Rows are points. Any point is a mix of the corners, with weights that add up to 1. It lies inside the corners' shape when no weight is negative. Is each point inside? If not, which corners have a negative weight?
In the rows, zero is written as 128.

Corners:
(1): [122 213]
(2): [ 93 160]
(3): [135  72]
Points:
[107 179] -> inside
[119 172] -> inside
[143 112] -> outside (2)
[106 177] -> inside
[119 121] -> inside
[113 210] -> outside (3)

Corners:
(1): [194 129 143 112 103 183 153  80]
(2): [129 140  62  75 109  83 150 123]
(3): [134 116 121 125  97  33 120  95]
(4): [100 119 116 122  67 155 143  80]
(5): [142 160 144  41  77 142 160  12]
(6): [123 148  54 156 146  85  92  85]
(7): [ 74 220 183 162 160 137  46 176]
(8): [ 46 174 160 189 230  97  98 165]
(9): [131 234 133 223 144 155 171 144]
Points:
[109 132 116 109 131  94 104  95] -> outside (9)
[103 173 163 162 136 128  93 122] -> outside (2)
[102 178 130 143 138 120  91 127] -> inside
[109 168  84 163 137  89 136 105] -> outside (1, 7)
[120 192 122 180 144 127 141 127] -> inside
[ 74 206 144 192 177 156  86 189] -> outside (3, 5)
[140 151 119 132  99 134 137  93] -> outside (8)
[130 147  88 105 117 103 135 105] -> inside

Corners:
(1): [130  94 106 134 127 141  93  87 112 120  82  59 196 129  82 135  86 118]
(2): [125 127 165 141 121  69 115 140  99  59 207  95 141 144 154  85 102 171]
(3): [136 138 189 113 125  71 133 204 207 162  65  96 133 104 176 139  81  94]
(4): [ 88  85  53 190 137 161  83  69 109 169 141 135 147  98 119  90 109  74]
(5): [ 84 109 105 168 146 177 110  48 150 109  65  91  73 122 119  96  84 104]
(6): [170 191 125 138 154  71 123  83 148  81 157 130 172 180 191  56 133 181]
(7): [ 84 192 194 123 156  98 111 141 142 175 122 146 131 152 109 158 109 135]
(8): [134 171 181 151 106  93 173 171  90 187 101  96 113 152 114 154 152  68]
(9): [ 77 128  51 121  93 136  79  89 114  78  43 119 145 118 149 150 137 108]
(10): [ 93  77 124  97  77 115 110  98  85 175  80 138 142 140 109  63 102 146]
(11): [134  69 110 142 153 184  37  66 115 132  84 127  93 129 118 131 167  96]
(12): [109 151 157  85 179 102 146 106 105 127 204  59 161 169 217  90 120 181]
(13): [139 202 167  30 115  97 171 208 153 138 128 128 123 122  96 110 134 100]
(14): [106 120 158 108 166  16 179 186 167 165 120 100 117 167  71 164 141 105]
(15): [ 81 143 224 103 117 111 174 170 161 116 108 116 164 206 121 125 158  53]
(16): [102 152 188 150 185  69 176 221 119 158  74 136 158  78  95 106 197 102]
(17): [114 169 169 140 128 115 164 249 175 175 120 108 135 156 101 125 193 158]
(18): [149 127 155 108 161 110 200 195 138 144 116 176 124 145 121 168 103 149]
(19): [106  81 116 148  90 142 118  16 144 138 116 107 138  75 118 146 127 124]
Points:
[135 130 130 145 153 105 145 162 144 129 125 112 120 113 140 125 154 117] -> outside (1, 7, 10, 15)
[ 97  85 132 164 130 126 114 104 124 134  79 117 121 109  90 158 104  61] -> outside (6, 10, 12, 13, 17)
[111  83 109 143 143 119 124 112 136 126 101 110 149 129 123 111 115 130] -> outside (7, 8, 13)
[111 129 157 118 133 106 136 154 127 147 114 113 141 136 116 132 135 113] -> outside (5, 6)
[107 146 151 126 146 112 125 128 132 146 122 122 134 140 128 126 121 127] -> inside
[106 158  94 163 161 128  81  85 110 121 125  78 122 121 114  92 137 131] -> outside (3, 10, 15, 18, 19)

Corners:
(1): [103 117 126 113 133 133 141 145 114  95 133 140  94 138 146 144 148 114
 153  82]
(2): [128 129 128 123 116 136 132 115 123 145 131 109 122 135 138 140 109 115
 164 162]
(3): [132 177 129 102 123 113 109  98 125 143 113 135 140 143 139 108 108 118
 109 162]
(4): [128 146 140 201 127 138 133 133 137 122 120 132 135 122 152 124 115 112
 102 129]
(5): [135 119 136 124 115 132 104  95 133 135 128 134  76 147 134 108 133 132
 100 102]
(6): [151 126 102 127 157 126 139 123 126 132 125 140  96 114 125 149 107 122
  96 136]
(7): [130 128 108 110 117 107 134  99 122 123 149 144 128 137 133 112  99 149
 120 153]
(8): [155 172 117 150 129 137 135 135 127 143 122 125 126 138 149 173 103 138
 104 124]
(9): [148 158 145 108 120 126 119  96 139 142 118 135 122 132  93 128 110 127
 131 156]
(10): [151 137 126 114 123 125 121 146 133 145 120 138 119 136 121 119 102 135
 102 149]
(11): [116 110 106 109 125 122 111 135 113 133 171 131 130 132 122 135 237 137
  92 153]
(12): [115 126 109 128 136 137 146 141 130  82 133 133  89 159 147 147 123 123
 113 151]
(13): [113 130 126 109 147 137 122 150 101 139 122 152 115 124 146 249 101 113
 127 138]
(14): [102 124  99 108 118 145 133 132 130  99 116 133 118 119 152 119 115 172
  90 110]
(15): [167 124 132 136 134 133 131 117 132 106 116 134 135 150 138 117 134 124
  99 132]
(16): [126 131 132 117 127  89 121 103 136 148 128  90 134 146 111 134 119 118
 112 149]
(17): [113 130 116 114 128 144 128 139 123  89 154 118 111 106 146 155  99 123
 111 132]
(18): [138 139 133 104 124 112 108  95  63 110 118 135 116 140 128 110 122 139
 126 146]
(19): [135 147 154 187 184 123  86 119 131 137 141 144 138 139 133 113 126 111
 114 150]
(20): [104 124 124 120 126 150 124 113 101 148 150 136 121 145  97 123 165 134
  84  90]
(21): [112 127 214 157 142 111 140 114 109 134 139  88 121 129 145 155 116 126
 123 144]
Points:
[124 125 112  90 113 133 144 117  91  98 137 131 106 136 137 110 137 149
 112 127] -> outside (4, 5, 9, 13, 16, 19)
[135 137 134 129 138 124 120 120 125 141 135 133 120 130 125 143 129 122
 107 130] -> outside (2, 12, 14, 18)
[124 130 125 129 130 127 124 125 120 132 137 128 116 131 129 144 128 132
 107 139] -> outside (1, 3, 15)
[134 138 132 122 127 126 125 119 125 130 128 131 119 135 127 133 116 129
 118 142] -> inside
